Rows are points. Each copy is the shape, with its points in the same order, stretched, turned, moved and blurred by noise. Say if it was mirrored as well.

Shape (7 x 2)
[-0.03 +0.10]
[-0.16 -0.32]
[-0.19 -0.26]
[+0.43 +0.21]
[+0.16 -0.39]
[+0.42 -0.19]
[-0.17 +0.09]
Copy 1 (7 x 2)
[+0.13 -0.03]
[-0.22 -0.02]
[-0.21 +0.05]
[+0.35 -0.45]
[-0.17 -0.33]
[+0.07 -0.58]
[+0.09 +0.12]
Copy 1 is: only turned
Copy 2 (7 x 2)
[-0.07 -0.08]
[-0.18 +0.45]
[-0.21 +0.41]
[+0.33 -0.41]
[+0.12 +0.38]
[+0.38 +0.06]
[-0.16 -0.03]
Copy 2 is: mirrored
Copy 3 (7 x 2)
[+0.03 +0.03]
[-0.05 -0.40]
[-0.09 -0.36]
[+0.53 +0.16]
[+0.37 -0.47]
[+0.55 -0.18]
[-0.11 -0.01]
Copy 3 is: only turned
Copy 4 (7 x 2)
[+0.23 +0.06]
[+0.18 -0.60]
[+0.33 -0.60]
[-0.26 +0.39]
[-0.27 -0.42]
[-0.53 -0.17]
[+0.43 -0.03]
Copy 4 is: mirrored

Shape (6 x 3)
[+0.27 -0.55 -0.29]
[-0.31 +0.18 -0.22]
[+0.05 +0.18 -0.33]
[-0.16 +0.24 +0.36]
[-0.11 -0.27 +0.18]
[+0.06 -0.38 -0.04]
Copy 1 (6 x 3)
[+0.68 +0.21 +0.18]
[-0.23 +0.00 -0.43]
[-0.07 +0.32 -0.33]
[-0.38 -0.25 +0.10]
[+0.14 -0.27 +0.21]
[+0.41 -0.05 +0.20]
Copy 1 is: only turned
Copy 2 (6 x 3)
[+0.52 -0.51 +0.34]
[-0.20 -0.26 +0.06]
[+0.07 -0.42 -0.18]
[-0.15 +0.31 -0.18]
[+0.11 +0.00 +0.31]
[+0.30 -0.22 +0.29]
Copy 2 is: only turned
Copy 3 (6 x 3)
[+0.65 +0.18 +0.36]
[+0.03 +0.13 -0.53]
[+0.27 -0.20 -0.34]
[-0.51 +0.10 -0.11]
[-0.14 +0.37 +0.15]
[+0.16 +0.28 +0.26]
Copy 3 is: mirrored
Copy 4 (6 x 3)
[+0.79 -0.05 +0.01]
[-0.21 +0.27 -0.37]
[+0.17 +0.42 -0.26]
[-0.51 -0.01 +0.28]
[+0.01 -0.29 +0.22]
[+0.36 -0.16 +0.15]
Copy 4 is: only turned

Shape (7 x 4)
[-0.37 +0.42 +0.13 +0.14]
[+0.06 -0.23 -0.37 -0.35]
[-0.13 -0.21 -0.14 -0.28]
[+0.38 -0.18 -0.40 +0.40]
[+0.37 +0.24 -0.06 +0.27]
[-0.29 -0.29 +0.05 -0.33]
[-0.17 -0.19 +0.10 +0.01]
Copy 1 (7 x 4)
[+0.26 +0.24 +0.74 +0.23]
[-0.17 +0.12 -0.39 -0.04]
[-0.10 +0.15 +0.01 -0.14]
[+0.03 -0.54 -0.50 +0.17]
[-0.05 -0.24 +0.03 +0.49]
[-0.16 +0.22 +0.19 -0.30]
[+0.03 -0.04 +0.28 -0.18]
Copy 1 is: mirrored
Copy 2 (7 x 4)
[+0.53 -0.14 +0.39 -0.03]
[-0.31 +0.66 -0.06 -0.32]
[-0.17 +0.35 +0.05 -0.41]
[+0.19 +0.33 -0.66 +0.21]
[+0.18 +0.15 -0.10 +0.64]
[-0.24 +0.15 +0.03 -0.55]
[+0.02 -0.08 -0.05 -0.28]
Copy 2 is: mirrored
Copy 3 (7 x 4)
[-0.36 +0.45 +0.18 +0.38]
[+0.12 -0.14 +0.38 -0.44]
[-0.06 +0.11 +0.28 -0.37]
[+0.26 -0.65 -0.12 +0.22]
[+0.39 -0.13 -0.06 +0.52]
[-0.29 +0.28 +0.17 -0.52]
[-0.23 +0.12 -0.09 -0.18]
Copy 3 is: mirrored

Shape (7 x 4)
[-0.06 -0.17 +0.28 +0.09]
[+0.59 -0.16 -0.23 -0.05]
[-0.08 +0.61 -0.22 +0.17]
[-0.11 -0.16 -0.24 +0.20]
[-0.25 +0.34 -0.12 +0.14]
[+0.55 -0.02 -0.01 +0.28]
[-0.19 -0.10 +0.06 -0.08]
Copy 1 (7 x 4)
[-0.13 +0.30 +0.02 -0.20]
[+0.15 -0.46 -0.55 -0.35]
[+0.37 -0.04 +0.45 -0.42]
[+0.51 +0.34 +0.04 -0.12]
[+0.30 +0.19 +0.46 -0.23]
[+0.20 -0.18 -0.44 -0.64]
[-0.04 +0.19 +0.16 +0.02]
Copy 1 is: mirrored
Copy 2 (7 x 4)
[-0.05 +0.15 +0.41 -0.15]
[-0.07 -0.19 -0.54 -0.58]
[+0.27 -0.07 -0.35 +0.61]
[-0.02 +0.45 +0.02 +0.02]
[+0.11 +0.15 -0.02 +0.52]
[+0.27 -0.11 -0.32 -0.55]
[-0.22 +0.15 +0.25 +0.11]
Copy 2 is: mirrored
Copy 3 (7 x 4)
[-0.27 +0.25 +0.22 -0.23]
[-0.02 -0.60 -0.28 -0.33]
[+0.56 -0.06 -0.29 +0.72]
[-0.03 -0.10 +0.30 +0.11]
[+0.34 +0.09 -0.03 +0.49]
[-0.29 -0.41 -0.19 -0.06]
[+0.09 +0.15 +0.16 -0.10]
Copy 3 is: mirrored

Shape (12 x 6)
[+0.06 +0.40 -0.15 -0.25 -0.03 -0.16]
[+0.12 -0.42 +0.55 +0.14 +0.18 +0.01]
[-0.06 -0.63 +0.08 +0.22 +0.07 -0.14]
[-0.46 +0.60 -0.08 -0.25 +0.26 -0.14]
[+0.00 +0.77 +0.06 +0.03 +0.27 +0.25]
[+0.08 -0.47 +0.05 +0.25 +0.20 +0.32]
[-0.32 +0.53 +0.14 -0.15 -0.04 +0.13]
[+0.03 -0.40 +0.23 +0.36 -0.08 -0.22]
[+0.01 -0.27 -0.17 +0.33 +0.28 +0.02]
[+0.15 -0.49 +0.08 -0.15 +0.14 +0.14]
[-0.30 -0.27 +0.15 +0.06 -0.06 +0.14]
[-0.15 +0.88 -0.32 -0.13 -0.22 +0.18]
Copy 1 (12 x 6)
[-0.02 +0.12 -0.35 -0.23 +0.47 +0.18]
[+0.09 +0.15 -0.05 -0.19 -0.39 -0.32]
[-0.08 -0.06 +0.51 -0.31 -0.18 -0.16]
[-0.23 +0.74 -0.24 -0.07 +0.75 +0.27]
[-0.36 +0.52 -0.75 +0.03 +0.03 +0.27]
[-0.05 -0.19 +0.17 +0.12 -0.44 -0.13]
[-0.02 +0.72 -0.42 -0.02 +0.21 +0.42]
[-0.03 -0.05 +0.34 -0.59 -0.24 +0.04]
[-0.39 -0.12 +0.23 -0.06 -0.13 +0.09]
[+0.13 -0.23 +0.14 +0.15 -0.09 -0.32]
[+0.12 +0.25 +0.22 -0.05 -0.10 +0.24]
[-0.13 +0.40 -0.67 -0.11 +0.37 +0.65]
Copy 1 is: only turned
Copy 2 (12 x 6)
[+0.36 -0.14 +0.21 -0.35 -0.09 +0.17]
[-0.20 -0.25 +0.12 +0.71 -0.05 -0.08]
[-0.15 +0.17 -0.25 +0.49 +0.07 -0.46]
[+0.40 +0.13 +0.10 +0.07 +0.24 +0.41]
[+0.16 -0.40 +0.22 -0.13 +0.42 +0.69]
[-0.49 +0.07 -0.21 +0.15 +0.33 -0.15]
[+0.17 -0.03 +0.43 +0.08 +0.38 +0.19]
[+0.06 -0.15 -0.14 +0.58 +0.14 -0.47]
[-0.19 -0.01 -0.42 +0.11 +0.33 -0.07]
[-0.34 +0.13 +0.00 +0.03 -0.12 -0.07]
[-0.20 +0.27 +0.13 +0.31 +0.33 -0.32]
[+0.34 -0.17 +0.30 -0.62 +0.48 +0.25]
Copy 2 is: mirrored
Copy 3 (12 x 6)
[-0.05 +0.20 -0.42 +0.42 +0.17 +0.08]
[-0.04 -0.13 +0.28 -0.43 -0.09 -0.40]
[-0.17 -0.29 +0.51 -0.05 -0.11 -0.28]
[-0.21 +0.01 -0.70 +0.26 -0.17 +0.49]
[+0.15 +0.48 -0.42 +0.01 -0.03 +0.44]
[+0.36 -0.19 +0.54 -0.08 -0.06 -0.16]
[+0.03 +0.01 -0.39 -0.04 +0.18 +0.42]
[-0.31 -0.04 +0.45 -0.10 +0.19 -0.18]
[-0.03 +0.01 +0.36 +0.19 -0.20 -0.04]
[+0.28 -0.26 +0.28 +0.04 -0.09 -0.34]
[+0.08 -0.29 +0.31 -0.15 +0.05 +0.04]
[+0.07 +0.31 -0.45 +0.34 +0.46 +0.63]
Copy 3 is: mirrored
